Each point is reached from the start by the listed moves, each made once or not at all, plus a little noise. Say if it took an odd or an even number of moves. Then give how often each move was made.

Moves:
(1): [ 24  58 -23]
(2): [-23  33  -2]
Start: [-18   2  34]
Points:
[ 5 60  7] => odd (1, 0)
[-41  33  35] => odd (0, 1)

Moves:
(1): [10  3  6 -2 -9  4 11 -4 10 -8]
(2): [ 10  19   5  36 -10 -14   5  21 -12   8]
(3): [-10  13  13  -7   1  -9   3  -5  13  -4]
(4): [ -7 -12  -3   7 -12  -1   6  -6  -2  -5]
(5): [  4  12  -4  -6  -9 -20 -10   7   8   0]
(6): [ -3  10 -16   4   7 -13   6  -6  23   9]
(7): [ -6   5   1  -7 -14 -15  17  21  -3  10]
(8): [-15   6 -12  -4  -7  24  -6 -10 -14 -12]
Start: [  3  11  13 -12  -3  11 -13   3   1  11]
Points:
[ -9  60  25   2 -44   1  16  27  -5   5] => odd (1, 1, 1, 0, 0, 0, 1, 1)
[ -1  19 -11  -7 -17 -24 -12  -3  32  13] => odd (0, 0, 0, 1, 1, 1, 0, 0)
[  5  44  30  18 -14 -13  -7  17   0  15] => even (0, 1, 1, 0, 0, 0, 0, 0)
[ -5  32  23 -28 -46 -32  13  17  27   6] => odd (1, 0, 1, 1, 1, 0, 1, 0)

Moves:
(1): [ -6   1  -7  -7   3 -11   6   5   0  -3   0  -4  -1  -5  -8]
(2): [ -2  -4  -5  -2  -3  -4 -15  -1   1   0  13   3 -11 -16  11]
(3): [  9  11 -10   2  -1  -1   5  -3  -2   0  -5   3 -12   2 -17]
(4): [  2   0  15   3  10  -1   3  -1   9   0   4 -10  -3   4   0]
(5): [  0  12  15   8  -7  12   8  -1   7  -1 -16  -9  -2 -14 -12]
(6): [-18  10   4  -3  16  -7 -13  15  18  -7   8  10  11   4 -24]
(7): [ 11 -15  -6  -2  18  -3   9  15  11 -12  -5 -11  12 -21   1]
(8): [ 12  10   5   4   4 -11   4  17 -24   9  -3  -1   6   2   2]
(9): [  2   5   0  10   5  -5 -12 -11  -3   3  -5 -14   3 -14   4]
(10): [  7  -9 -19   3   6  14  12   3  -4  -4  -3  -4   2  -8  -6]
(11): [ 15  -3   3  -9   3  13   2  -2  -6 -18   0 -15  -6  24   6]
(12): [ -1  -6   3  -7 -10  -2   4  -6 -18  -3  -2   6   1   2   1]
Start: [  5   4   2  -6   9   4  -3   3   0   8 -14   2   0  -2  11]
Points:
[ 30  12  31   6  34   1  21  33   5   4 -34 -29  14 -30   2] => even (0, 0, 0, 1, 1, 0, 1, 1, 0, 0, 0, 0)
[ 42  15  23   7  19  23  18   2 -37  -5 -38 -45   2  -5   6] => odd (0, 0, 0, 1, 1, 0, 0, 1, 1, 1, 1, 1)
[ 26  17   1  12  23   8   7   2  13  -3 -44 -30   1 -48 -13] => even (0, 0, 1, 0, 1, 0, 1, 0, 1, 0, 0, 0)
[ 17  -2  23   4  21   1  -6  -3   8  -6 -24 -34   0 -60  15] => even (0, 1, 0, 1, 1, 0, 1, 0, 1, 0, 0, 1)
